Each row is a point. The last column is the point's height on a tilted bowl or saddle (a function of degree 2), plus a little noise. Along how many of its main directions does it bend up, bend down or stay straight?

Points (17 x 4):
[[ -2  19 -20   7]
 [ 31  29  16   3]
 [-46  60 -72  94]
 [ -9   8   3   7]
 [ 19 -32  45  -2]
 [-12  17 -49  20]
 [-21 -41  15  17]
 [ -9 -74  29  25]
 [-22  33  41  52]
 [-31  32 -20  38]
 [ 13  11 -13  -7]
 [  1 -31  30   1]
 [ -3  38  29  34]
 [ -3   3  -7  -2]
 [ 22  -9 -64   0]
 [ 14  29  45  25]
 [ 51 -20 -23 -25]]
Directions: 3 up, 0 down, 0 straight

Points:
[[-47  -2  -4   6 -15]
 [-26   7 -12  35 -14]
 [-16 -28   4  20 -26]
 [  7  38   7  22 -19]
 [-69 -15 -11  32 -27]
 [-51 -22  12 -12 -27]
 [ 29 -29 -26  40 -29]
 [ 41  35  10   2 -16]
 [ 39  30  33  85 -72]
 [-11   2  29 -34 -12]
 [-19   7  28  16 -21]
 [ -1  48  17  61 -48]
 [ 32  -9 -40  10  -7]
 [ 19 -67 -25  20 -44]
 [-53 -15  43 -22 -39]
 [-37   5 -29  26  -2]
 [  1   7  34  39 -31]
 [-19  -7  40  40 -41]
 [  3  75   8  55 -57]
 [  5 -24   1 -15 -12]
 [ 62  55   5 -20 -28]
 [  8  63  14  13 -30]
 [-15  38 -11 -41 -16]
 [-28  19  -5 -29 -12]]
Directions: 1 up, 3 down, 0 straight

Points (25 x 5):
[[-16  37  14 -43 -40]
 [ 47  29   4  -7 -17]
 [-42  -4  29  -6  -5]
 [ 23  12 -17  -3   1]
 [ 78  37  41  34 -44]
 [-25  59  23  17 -44]
 [-23   0 -43  67   8]
 [-15  29 -30  12  -3]
 [  2  39  -9  16 -13]
 [-22 -27 -16 -20  10]
 [-13  23 -17  -8  -5]
 [ 76  -7 -51  35 -24]
 [ 42   3  51  40 -15]
 [-59 -30  19 -19  -6]
 [ 23 -35   4  10  23]
 [ -6 -27   4  11  20]
 [  2 -21 -40  17  13]
 [ 78  76  16  26 -95]
 [ 37  38  27  19 -27]
 [ -2  -6  -2   9  16]
 [ -1  17  23   3  -4]
 [ 51  -5  18 -13  11]
 [-55  -2 -31  22  14]
 [  4  25   1  57  -8]
 [ 32 -58  16  -4  22]]
Directions: 0 up, 3 down, 1 straight

Points, 43 rows:
[[ 30  65  32 -41  68  -5  -5]
 [-33   8   8 -51  30  -2 -18]
 [-12 -15   0 -15   6 -43 -12]
 [ -4  18  76   9  18 -40 -50]
 [  6  31  37  49   6 -18 -39]
 [-25  53 -40  35 -33 -22 -11]
 [-19   0  46  68  37  12 -37]
 [ 25   2 -41 -26 -12  50  40]
 [-13 -30  16 -15  16   5  -8]
 [-20 -21 -15  -8  17 -14  -8]
 [-19 -13   8 -19  19  50   7]
 [-19 -27   3 -46 -23  46 -10]
 [ 46   9  31   3 -27   3  -2]
 [  4  -3   1   7 -14 -23  -5]
 [ 47 -28 -23  -6 -11 -31   3]
 [-12 -42  13  17  16   8 -17]
 [-61  95 -24  63   5  -5 -88]
 [ 22  10  31 -32   7  60  34]
 [-10 -36  38  53 -31 -39 -72]
 [-21  53   9  18  20   9 -19]
 [  4  22  27  25 -25  55  17]
 [ 51  -4  12  23  38   9  17]
 [ -8 -36  -1 -23  26  -7  -6]
 [ 23 -14   1  69 -42  19 -12]
 [ -4   5  22 -29 -11  -2  -7]
 [-15   4  36  19  31 -34 -37]
 [-33 -38  37 -31 -35 -12 -45]
 [ 43  -4 -13 -41 -15  23  26]
 [-17  39  12 -47 -14  -1 -19]
 [ 56  14 -24 -33  24 -70 -15]
 [  5  73   9  17  16 -42 -45]
 [-16  55  21 -16 -10   0 -25]
 [ 13 -41   5  44  11  -7 -26]
 [ -2 -30 -45   4  14  14   5]
 [-56  68 -13  31  18  11 -52]
 [ -6 -36  -2  71  15 -35 -72]
 [ 30   1 -18  52  37   5  -8]
 [-15 -11  48  26  20 -24 -38]
 [ 14 -20  32  19   3  49  26]
 [ 18  -4  33 -22  10  -4   3]
 [ 51  14  87  61 -12  41  15]
 [ 22  82 -14 -69 -46  31 -27]
 [ 34 -11  15 -22  -4 -12   4]]
Directions: 1 up, 4 down, 1 straight

Points:
[[ 39  -7   1  14   3  14  -5]
 [-22 -15  -7 -12  60 -48 -15]
 [  2 -34  25 -36 -19   3 -24]
 [-20 -27 -44  -5  13  19 -38]
 [-36  30 -48 -33  34 -37 -41]
 [-51   9 -39  -7  15  -7 -43]
 [-18   0 -20 -16 -15  -3 -26]
 [ -5  21  25  30 -15 -31 -12]
 [ 20  15   2  24  15   1   1]
 [ -2 -15  10  42  14 -17  -8]
 [ 50 -32  10  -2  -1  -1 -12]
 [  1  30  -8 -53 -30   9 -38]
 [  3  55 -29  18 -30   0 -39]
 [-11   1  34   8  -1 -17  -2]
 [-47   7   2  -3  -2  19 -30]
 [  3  -7  31  17   6 -20  -1]
 [-24  11 -37  33 -17 -46 -47]
 [-35  -6  22 -42 -16  -4 -28]
 [ 10  12 -14 -41  -3  42 -31]
 [ -4 -56  37   4  30   5 -16]
 [-24  23   1 -35 -17  -5 -24]
 [  1  28  -3 -14 -54 -36 -42]
 [ 50 -51  -6 -25   9  53 -41]
 [ -4  62   3 -21  27   0  -6]
 [-26 -23 -10  -8   2  30 -29]
 [-24 -23 -26   6  15  81 -68]
 [-11   0  -4 -58  17 -48 -24]
 [-16 -30  -3 -45 -11  25 -37]
 [-44 -19  31   1 -10 -27 -25]
 [ 42   4  17  21  11  15  -1]
 [  2 -70 -16   4 -16  -9 -42]
 [ 29 -24   7 -20  38   0  -4]
 [ 36  11 -36  36 -19 -16 -27]
 [-19 -23  15 -44 -12 -50 -35]
 [ 25  21  34 -37 -40 -35 -27]
 [-95 -33 -22   7  32  30 -86]
 [ 20 -14 -25  48  12  11 -18]
 [-16  13   9  30 -24 -23 -20]
 [ 44 -16  22 -24 -23  60 -39]
 [-12  63   5  62  33  36 -43]
 [ 26 -24  19   1   3  15  -5]
 [-12 -10  25  17  77 -21  -5]
 [  8  18  -3 -10  -8   1  -8]
 [  6  -5  17  11 -30 -39 -21]]
Directions: 0 up, 6 down, 0 straight

Points (68 x 9):
[[ -4 -21 -63  56  14  25  43 -24  67]
 [ 11 -16  -8  18 -19  43 -13  30  36]
 [  9  -9  25 -15  37  47   6 -26  23]
 [-35   3  -6  52  21 -24  12 -10  21]
 [ -8 -52   4 -31  12 -17   9  -1  19]
 [ 23   1 -12 -25 -32  35  -4 -16  38]
 [ 37 -39  15 -21  17   2 -38 -16  32]
 [ 65   2  66 -31 -30 -46   6   9  43]
 [  7  21  -8  24 -17 -15  23  -7  11]
 [  4  21 -41  44 -30 -35   4 -28  30]
 [  7  -5   9   6  20  26  -1  25  12]
 [-50 -59 -22  10 -33 -37  -8 -16  47]
 [  6  67 -17 -28  -6   4 -28  34  29]
 [-10  68  -4  -1 -13   7 -15 -26  28]
 [ 27  11  -2  11   1 -22  -8   6  15]
 [  3  15 -10  -8  12 -28 -30  47  17]
 [-11  -8   1   6   6  50 -32 -29  31]
 [ -4  46  21  15  -1  22  -8  28  12]
 [  2 -24   1  51 -14  31 -18 -19  42]
 [-14  19 -38 -24  47  80 -10   4  21]
 [ -3 -15  52  -8 -25 -38 -17  10  17]
 [ 37  29   9  34 -16 -11  19   4  21]
 [ 10   7   9 -13   1   1  19 -11   8]
 [ -4  20 -41  28  11 -21  35   3  18]
 [ 15  18 -16  19 -54   5  39 -33  40]
 [ -6 -15  -7 -33  16  39 -12  12  10]
 [ 29 -21  -1  -2 -54  28 -27   8  53]
 [ 20  16 -23   2  27  -4  24 -13  17]
 [ 30 -14   7 -20 -12 -33 -24  43  26]
 [ 15  -4  36   3 -23  27 -16  -4  29]
 [ 28  30 -61  26  24   8  27  -1  44]
 [ 23 -34  20  16  16  22  24  14  30]
 [-48 -26 -21   4 -28   0  38  40  22]
 [-11   2 -31 -46   7   0 -25   0  18]
 [ 57   3 -22   6 -35  -5  23  54  43]
 [ 42  -8  19   0   5 -21 -18  -8  25]
 [-23  25 -41  -1  -2 -38  -3 -25  22]
 [  3  -5  50   1  37  51 -65   4  46]
 [ -1 -26  11 -22   9  37  13 -30  22]
 [-20 -34   0   8 -10 -20   4  33  16]
 [-32 -20 -24  -2  -3  26   1  -2  19]
 [ 13   0 -13  -3 -37  24  -3 -17  33]
 [ -2   1 -28 -58   4   7   8  12   8]
 [  5 -11   8 -10   1  25  35  51   7]
 [ 36 -18 -16   3  11  35  67  23  38]
 [  0   3  79  13 -23  12 -42  21  45]
 [-11  28  -5   2  13  -9   2 -38  15]
 [ 10  -2   7  -5  28  -5  26 -18  12]
 [  2 -37 -55  -9 -16   0 -14  39  43]
 [-44  34   9  19  28 -27  13 -20  15]
 [-10 -23  69  18 -22   7  47  40  33]
 [  7 -16  46  -9  -5  -7 -29  25  21]
 [ 50 -59  -5  -3  -1 -17  16  29  48]
 [ -1  29   8  32 -20  19  46  -4  19]
 [ 18  10  31   3 -29   1   0 -31  24]
 [-31  23  -3  -3 -27 -25  -1 -43  18]
 [ 47  20  13  31 -13  22  29  56  34]
 [-59  19   4 -46   5 -12   8  13   3]
 [-27 -22  58   9  -1  22 -36 -11  36]
 [ 51   6 -15  -8  -1  -8 -29 -16  40]
 [  2  40  10  95  -2  25 -25 -25  58]
 [ 24 -35  -1  19 -16 -20  -8 -11  27]
 [ 51 -33  -4  20   7 -18 -30 -38  41]
 [ 33 -21   2  33 -20   6 -34 -14  39]
 [ 54 -54 -52  24  15 -20  15  -3  67]
 [ -5 -21 -12 -13 -38 -18  17  26  14]
 [ 28  -9  35 -51 -17 -34 -38   6  34]
 [-37   8 -28 -41   0 -50  -6  17  17]]
Directions: 6 up, 0 down, 2 straight

Points (63 x 9):
[[  4  -6 -33  42  13  19  27 -35  43]
 [-17 -19  -2 -21   7  -6  53  19  11]
 [ 22  17  43  33  -3   5  27  27   3]
 [  2  26  34  15 -35  -4 -36  -2  32]
 [-33 -16 -27  20  -3  13 -19  13   9]
 [-38  29   1  27  -7  32 -11  42 -13]
 [-31 -12 -53  23 -17 -23   3  -6  36]
 [ 42   6  -8  -8  30 -55 -10  60  47]
 [-35 -57  35  21  10 -12 -50  -1  27]
 [  7  19 -16   8  13  10 -32  21  -7]
 [ 45 -20 -11  14 -22 -16  18   5  30]
 [-16 -24  12 -29   8   0  31  -5  10]
 [-74  33  -1 -10   5  28  31 -32  15]
 [-33  28 -13 -51   2  18  35 -23  25]
 [-30 -40  -7  67 -24  18  22 -11  27]
 [ 34  10 -22 -25 -42   4 -15   3  32]
 [  1  20   7   3  32 -21  11   4   7]
 [ 53 -22  24  14  19   1 -41 -26  47]
 [-24  -8  -6 -22  -6  -7  12  25   3]
 [ 17   2 -53  10  25   6 -55  34  10]
 [  5 -28 -13  16  19 -33  19 -35  34]
 [ 30  36  -5 -16   8  12 -51 -50  12]
 [-27 -28 -53 -16   3 -35 -55  44  42]
 [-16  24   6  51 -24 -39  -1 -48  54]
 [  7  -7 -37 -60  10 -16  50  55  63]
 [ 41  10 -13  39 -24  42 -28   8  37]
 [ 27  -6  12  -5  13 -28  15 -31  39]
 [-44 -13  29  29 -11  17  42   0  -9]
 [ 47 -38  20   1  38 -44  24 -10  53]
 [  7  31 -16  21 -20   7 -36   7  17]
 [ 32 -13  16   5   9 -10  45 -22  34]
 [  3  29 -13  26 -13  -6 -34 -22  29]
 [ 47  39  17 -60  45 -11 -30 -27  18]
 [-54  10  22 -22 -10 -27   4 -40  31]
 [ 63 -14   2 -10   0 -22 -30 -21  48]
 [  3 -10 -31 -39  -2   9  21   6  25]
 [ 58 -48 -18  24   0 -24  42   7  33]
 [ 17   4  14 -49  36 -15 -13  -3   5]
 [-29  59 -28  -8  27  15 -13 -14  -2]
 [ -4  38  16 -31 -25  24  -5   5  -2]
 [ -5  21  17 -27  11 -45 -15  10  23]
 [  2  52  12  -8  16  13  -5 -28   6]
 [  1  36   5   1   8  13   2  19 -10]
 [ 29  32 -15  -2 -29   1 -19   9  24]
 [-42   9  33 -41  -4  -6  -9 -54  25]
 [ -7  34  25  49  12 -31  -3 -33  45]
 [ -2 -13  44   3  -3   1  18   1   4]
 [-48  19 -23  -6 -26  51 -12 -29  22]
 [ 13 -23  -8  15   1  10  10 -18  21]
 [-14  60 -11 -13   6 -18  -2  -1  18]
 [ 32 -26  11  14  26  50  -4 -27  28]
 [-79  47  14 -11 -23  13 -20 -23   9]
 [ 20  22  -9  36 -40   5 -47   7  43]
 [-14  -4 -27   2  20 -64  32   0  33]
 [-30 -42 -30 -63 -53  22   3   9  68]
 [ 15 -58   1  -1  -2  -3 -27 -13  28]
 [ -7  -3   5 -18 -53  38  29 -50  65]
 [ -2  17 -38  30   8 -59  -4 -15  48]
 [ 24  40   2  -5  -3 -37  11  23  31]
 [ 43   8 -13  -5  15 -23   1 -10  34]
 [ 62 -17 -29   5  -3  24 -95   8  18]
 [-10 -53  -6 -55 -46  23 -32  42  40]
 [-17   8  35  -6  22  37  41  20 -21]]
Directions: 6 up, 1 down, 1 straight

Points, 74 rows:
[[ -6 -11 -29   3  24  18  22 -19 -17]
 [ 40  12 -30  65 -19 -37  13  30 -10]
 [  7 -42 -30  -7   0  16 -25 -22 -12]
 [-23   1 -16 -11   7 -12   7 -23  -5]
 [-52  43 -48  30 -11 -12  26 -22  -7]
 [-17  53  25  16  10  18   1  29 -23]
 [ 13  17  -8  16  21  48 -26  21 -33]
 [-63  10  -7  -8 -48 -46 -14  -5 -14]
 [-45 -43 -86 -49 -35 -10 -26  38 -48]
 [-11 -19  16 -24 -16   9   0 -21 -20]
 [ 20 -15  -6   1 -12  -4   2 -11   0]
 [-11  13 -66  10  12  49 -28 -16 -42]
 [ -1 -17  16  -8 -17  25  24 -23 -25]
 [ 13 -28  44  17  10 -29  13 -17 -29]
 [-35 -11  14   1   1 -22  16  34 -16]
 [-10  -2   2  21 -22  15  55 -34 -25]
 [ -3 -25  17  41  15  -7 -37 -36 -22]
 [-18  61 -22  21 -49 -50 -59 -74 -51]
 [ 58  37   3  24  42 -48  -6  -4 -26]
 [ 44  36   8 -16  42 -22 -41 -20   7]
 [-16  20  29 -10 -23  -3  18  73 -21]
 [ 29  18  -9 -51 -21 -50  38  -2 -25]
 [  1  -3   7  72  -7 -29  15  18  -7]
 [ 14  -2  14  20  17  30  16 -29 -31]
 [ 46  53 -12  30  -9 -37  -3 -26 -21]
 [ 42 -74 -26 -19  32  -1 -20 -35   7]
 [ -6  14 -50  81   2 -33  20   0 -15]
 [ 49  51 -32 -16   9  22  25  -3 -38]
 [ 14  57 -52  55  16 -40  59  24 -60]
 [ 12  -5   7  38 -12   9 -34 -55 -18]
 [ 30 -33  -9  42 -35  12  23 -20   6]
 [  4 -29 -18 -14 -35 -27  58  47 -12]
 [ 48 -39  24 -13  -6  70   5 -42 -53]
 [ 23  71 -34  13  24  -2  45   2 -57]
 [-24  47 -16 -20 -63  35 -12   3 -15]
 [  9 -32   1  20 -40  -5 -52 -26 -14]
 [ -8 -18  -2  40  22 -31 -25 -31 -17]
 [  8  11 -76  27 -36 -42  30   6  -2]
 [ 27  -6  60  24  39   6  -8 -21 -44]
 [ -2  15 -17 -66  24  11   1  17 -34]
 [ 10  20  -9 -11 -42 -38 -52 -15 -14]
 [ -4  71  -5  34  -4 -38  14  -1 -32]
 [ 16  -5  65  -7 -23 -43 -13 -19 -30]
 [  4 -38 -29  45  -2 -74   9  -1 -13]
 [ 31 -23  46 -42  -4  69  -9 -28 -69]
 [-24  -4  37  16 -51   9 -37  11  -8]
 [ 95  50 -48 -23  -3   3 -29   3 -25]
 [-16 -32 -45  31 -45 -23  30  28  29]
 [ 17  37  28 -34   1   9 -12 -23 -17]
 [  8   4  39 -13 -42  33  42  52 -28]
 [-30  -9  -5 -46 -28   2   8  19 -24]
 [-13  10  55 -23  50  37  24  16 -85]
 [-60 -26 -58  -1  -7  27   5 -29 -14]
 [ 14  60  14  41   5  -3  -5 -13 -28]
 [ 35  25 -55 -11  23 -10  -4 -21  -8]
 [ 17 -44   5 -13  48   5 -16  25 -36]
 [  7 -34   8  -4  14  -4  50  59 -38]
 [-87  11 -23   9 -24  -9  10   7  15]
 [ 21 -50   2  44  51 -30 -35  12 -38]
 [-47  58 -10  17  29 -23 -64 -68 -36]
 [-14  -8 -47   0  52  -5  27   3 -21]
 [-17  14 -30 -37  35 -13  52 -31 -23]
 [  7   0 -30  48  -7  14  -3  -6  -1]
 [ -8 -23   0  21 -31  12 -25 -15  -3]
 [-51   8 -34 -29  35  20  53   4 -36]
 [-26  78   5  35  26  24 -16  38 -35]
 [-12 -78  72 -61  -1  -9  -3 -11 -92]
 [-10  56  27  30  23  10  22 -15 -48]
 [ 33  -1 -47 -41  -5  42 -28  -3 -33]
 [ 52  27  10  22  16 -20   5  -7 -17]
 [ 10   5 -27  54 -45  -3   7  -8  13]
 [-26 -22  24  67  10   6   0  13 -15]
 [ -5 -50 -40  30 -27  40  -3  15   9]
 [-44  24  41 -34  -8 -53   2  25 -41]]
Directions: 1 up, 5 down, 2 straight

Points:
[[-16  22  -3  54  -1  -8   0 -19  19]
 [-19 -18   2 -30   9  12   0   2  16]
 [ 30  -8 -11 -23  12  40  93 -14  26]
 [ 17  44  16   0 -40 -37 -10  60  51]
 [  7  30  48  66 -32 -19  -9  24  40]
 [-28   9  -2  60  -6  -2   5  -4  19]
 [ -9  12  11  14  -6  16 -10 -19   1]
 [ 10   0  -8 -10  18 -16  -8 -19  11]
 [ 30  50  -7  -6  35  25  -7  -2   2]
 [ 14 -13   1 -12  28  -3  -4  -1   5]
 [-32   7  10 -32 -38 -21  19  21  50]
 [-13  -3  21   2  -5  -8 -11  20  15]
 [-10 -23  17 -10 -22  38  -6  34  13]
 [ 22  11 -16 -23  15  13 -11   1   0]
 [-17  16  43   7  25  32 -30  47  16]
 [ 46   7 -22  15 -29 -10  19  16   7]
 [-48 -23 -46  30  15  -1  64 -26  50]
 [ -5 -21  19   8 -26 -22   1 -19  24]
 [-16  -3 -39  -2  42   3  -2 -13  13]
 [ 12  15  39  -1  15  17   5   1   0]
 [ 41  30  -3 -56  -6 -17 -15  -6  25]
 [-11  22  -4   6 -19 -13 -19   8  18]
 [-21 -21  12  22  -6  27 -39  -2   9]
 [ 28  20  33  -1  -4  38  14  15  -3]
 [-22 -67   2 -11 -34   6  -7  20  47]
 [ 56  15  15  41  32  23   3  27   0]
 [  0  21  -2  -3 -16 -16  -8   6  14]
 [-22   3  -6 -34  39  36  12   4  10]
 [ 19 -42  43  30  36  25 -26 -23   9]
 [-21 -39  -5 -41  39 -36  20 -20  61]
 [ -8  -9  28 -16  45  55 -31   2   5]
 [  2 -11  -1  50  26 -19 -27 -10  17]
 [-39  -5  31 -29 -49 -31  38  22  73]
 [  5   3  16 -19  28  -8  28  82  49]
 [ 38  22   6 -55 -29 -10  -1  25  27]
 [-27 -10 -61  13 -28  45 -26 -26  36]
 [-38 -22 -68   4 -24  -6  17  -4  55]
 [-51 -30 -26  27  32 -20  23   2  31]
 [  5 -13  65 -33 -27 -18  25   6  49]
 [-29  40  16  -6  41 -19 -17   4  29]
 [ -8  10 -24 -33  31  -5   0  25  25]
 [ -4 -11  -6  -5  -5  44   1 -13  -7]
 [-22 -34 -45  36  -3   3   7 -41  36]
 [  1   0 -10 -10 -44  -1 -17 -17  15]
 [ -7  29  -1  -1   1  -3 -11 -32  14]
 [  4  24   9 -12 -24 -19 -21 -12  19]
 [  9 -18 -20  23  -9  19  22 -40   4]
 [ -1 -12 -33  34  30 -27 -10   3  21]
 [ 42 -49  24 -11  10  19 -12 -21   6]
 [ 14  30 -44 -50  12 -13   8 -24  35]
 [ 22   1 -10 -13 -14 -29  -9 -16  18]
 [ 12  -8  14  18   4  12 -33 -14  -1]
 [-12  24  11 -29  13  25 -95 -10  55]
 [ 33 -27   5   4 -39  41   9   8  -8]
 [-25   6  10   7 -22  13  16  35  18]
 [ 15 -29   8 -36  -4  -7 -65  21  49]
 [-14  50  16 -15 -43  34   8  34  31]
 [  5  16 -70   8  -5   2  -7  -4  25]
 [ 50  -7 -77  -3   3 -17  26 -14  33]
 [  6  25 -35 -36 -13 -11  -3  45  39]
 [ 10 -20  33 -23   4  18  24  45  25]
 [  4  11  -4   5  20   3 -30 -18   5]
 [ -7  18  31 -20  16   5 -38 -55  33]
 [ 37 -14 -44  29 -16  10   1 -21   3]
 [-40 -26   7  25 -24 -18  22 -17  40]
 [  0  13  12   0 -44  -6  16 -32  17]
 [ -2  71  -7  -5   9 -40  13  19  45]
 [-64   2  54  16 -18 -65 -25  39  95]
 [-10 -27 -18 -36  57   9   7 -15  23]
 [ 23   3   7  15 -18 -34  15  -2  17]]
Directions: 7 up, 0 down, 1 straight
